Each wall is flat, endless, passes through zero and stands at right angles to its row. A trip goes straight from one point to another. List the walls that it crosses, first one first.

Walls:
(1): [47  1]
(2): [ 9 33]
(3): [-17  10]
Trips:
[ 18 -27] to [ 30 -37] => none
[17 59] to [ -2 -32] => 3, 2, 1
[11 -6] to [41 -1] => 2
[-15  14] to [-13  89] => none
[-33 -21] to [10 10] => 2, 1, 3
[36 16] to [ -8 -17] => 2, 1
[-28 -82] to [20 -8] => 1
[ 25 -18] to [22 23] => 2
[77 14] to [-5 22] => 3, 1

Walls:
(1): [ -4  22 -13 -88 -36  22]
(2): [ 16  21 -11 -28  10   6]
(3): [ 33   0 -54  -3  31  13]
(4): [ 51 -36 -52   9 -42  -7]
Trips:
[-25   2  28  18   5 -31] to [ 30 -84 -26  -2  11  21] => 4, 3
[54 -5 43 13 79 26] to [ -2  76   0 -22   7   4] => 1
[24 28  6 23 35  7] to [ 29  39 -36 -23  18  20] => 1, 4
[21 -6 14 -9  0 37] to [-50 -12  24 -57   4 -42] => 4, 3
[-10   5 -22  -6  16  20] to [ 42  26 -54   4 -29  22] => 4
[-26 -25  -3  13  13  14] to [-37  15  -5 -41  61 -25] => 3, 2, 1

Walls:
(1): [-26 -33  -3   4  40   0 -12  21 -19 -12 -44]
(2): [ 45  -9  12  41 -19 -16  14  -5  -4   8   0]
(3): [ 59 -68 -14 -49 -32  -3 -37 -39   9 -41  24]
Trips:
[  4  12   2   9   2  22  14 -10  17  29  -7] to [-18  33 -18 -59 -16 -15 -19 -34 -18 -12  -7] => 2, 3
[ -9 -14 -12 -50  32  13  48  -9  -3  -7 -16] to [ 45   4 -34 -15  -1 -62  48 -12  29  38   4] => 1, 2
[ -6 -67  15 -46  23  61 -14  18   6  11  32] to [ 78 -28  27 -26 -13 -40 -18  22  26  27 -28] => 2, 1
[-34 -19  -6 -14  10 -62 -64  11   9   0   7] to [-42  44 -28 -14  28 -22  47  24 -26  35  -5] => 3
[ 11 -16  30   2  68   5  -4 -58  -9  20  13] to [ -1 -43 -64 -50  12  51  42   2   4  50  44] => 2, 1
[ 27   7   8  49  12  36 -87 -53 -35 -56  37] to [ 32 -21  49 -29   8 -10  75  21 -25 -22  11] => none
[ 58   4 -25  19   8  17 -18 -26  43  -3  42] to [ 40  22  34  48  19  13  80 -12  -1  -5  40] => 3
[-17  -9 -32 -14 -17 -31  10 -54 -70 -25 -35] to [ 14  -4 -31  -3 -30  29  27 -16 -19  -3  10] => 2, 1

Walls:
(1): [-14  12 -13  -5  17 -14  -9 -18 -30  23   2  45 -24  12]
(2): [-78  21   2 -23  32  -1   0  -2  10 -47  -3  64 -22 -17]
(3): [ 29  51   8 -18   3 -12  28  11  -7  -8 -49 -29  28  25]
(4): [ 76 -24  -6  16  34  37 -33 -40 -40 -27 -71  -5 -26  -4]
(5): [ 18 -37  -7  35  -1 -12  20  50  53 -28 -39  46  11  41]
Trips:
[ 12  -3  -2  -5  30 -53  47 -38 -24  47  13 -15  13 -41] to [ -1  -7  65  35  67  13  39 -36 -18 -17 -18  -3 -36 -10] => 4, 2
[ 22  26  62 -11 -24  -5  45  21  45  20 -48  50  64  33] to [ -3  34 -19  33  -1 -42  13  -4  48  -1  13  -2 -49   1] => 2, 1, 3
[ 50  18 -20 -25 -40  18 -58 -17 -33   9  20  49  50 -11] to [-35  12  24 -13 -63  14  37 -32  14 -36  13   4   9  12] => 4, 2, 1, 3
[-22 -28  -4  38  -9   7 -82  -2   2 -18   1 -11  -8 -51] to [ 49  14 -35  39   2 -17  11  -3  -4  -6  10  31  -7 -36] => 2, 1, 5
[ -8 -41 -31 -54 -20  15 -35  17  -9  21   0  44   0  35] to [ 25   2   1  11  23  16  37  -9  34 -54  -4 -25   4 -67] => 4, 1, 3

Walls:
(1): [-13  37  56   3 -11  37 -31 -19 -40 -10  -7 -39 -39 -26 -23 -14 -12 -46
  18   1 -21 -13 -21  14]
(2): [ -7  -6 -27 -15   5  -4  68  40 -11  12  44  27  28   7  48 -16 -26  -2
   3  -1  58 -22  14 -15]
(3): [-56 -12 -15 -11  -5 -30 -14 -45  -7  34  32 -37   2  -9  38 -22   5  44
   6  27 -40  23 -42  19]
(4): [ 14  44 -24  21  43   9   1  43  -9  23  43  31  30  24 -27   2 -41   1
  72   0 -30  -3 -17  51]
(5): [ 34  31 -36   3 -77  15   1  11  59   0 -12 -18  35 -21 -50  20  24 -38
 -20 -29 -37  39 -34  -4]
Trips:
[ 27 -39  17  29  19   4 -31   5 -75 -19 -30 -45  16  51  46  17 -44  23
  36   9 -30  24  17 -40] to [-13 -53  47 -44   8  25  36 -11  19 -14 -30  76  24 -24 -17  26 -16 -46
   8  33  -8  50 -13 -43] => 4, 3, 1, 2, 5
[ 18   9  60  15  29 -63   8 -30 -12 -17  15  52  -7  -6  48   9  34 -31
  17  -8  27   9  21   2] to [ -9  11  -4  30  -9 -19  19  24  24 -57 -53  17 -29   9 -36   6  58 -41
 -68  17 -60   2  42  15] => 2, 5, 1
[ -4 -86  -9 -15 -38 -14  40 -29 -13 -40  16 -32  37   0  16   3  13  -8
  -8  14 -28  31  30 -37] to [-49   9  -5 -11 -12  -7  24 -21 -12 -47  22 -24 -14  17 -15 -15  16  30
  -3   2 -27 -29  25 -65] => 5, 1
[-74  12  -4 -48  -1 -20 -19   5  33  55 -24 -25  20  13  63   9  -7  -3
  49 -39 -12   8   3 -10] to [ 22  12 -20 -20   4  26  20   1 -24  57 -67  29 -54 -20   2 -27   5 -24
   8 -13  69  -7 -27 -20] => 4, 1, 3
[-31 -59   7 -36 -57  -5  56  36  12  16 -24  16  11  76 -25 -38 -24  28
   7 -25 -12 -74 -56  28] to [-29   9 -66  40  40 -22 -30  34  -3 -12  41 -22   3 -22  20 -13 -24 -20
  25   3 -83 -17 -16 -39] => 5, 1, 2
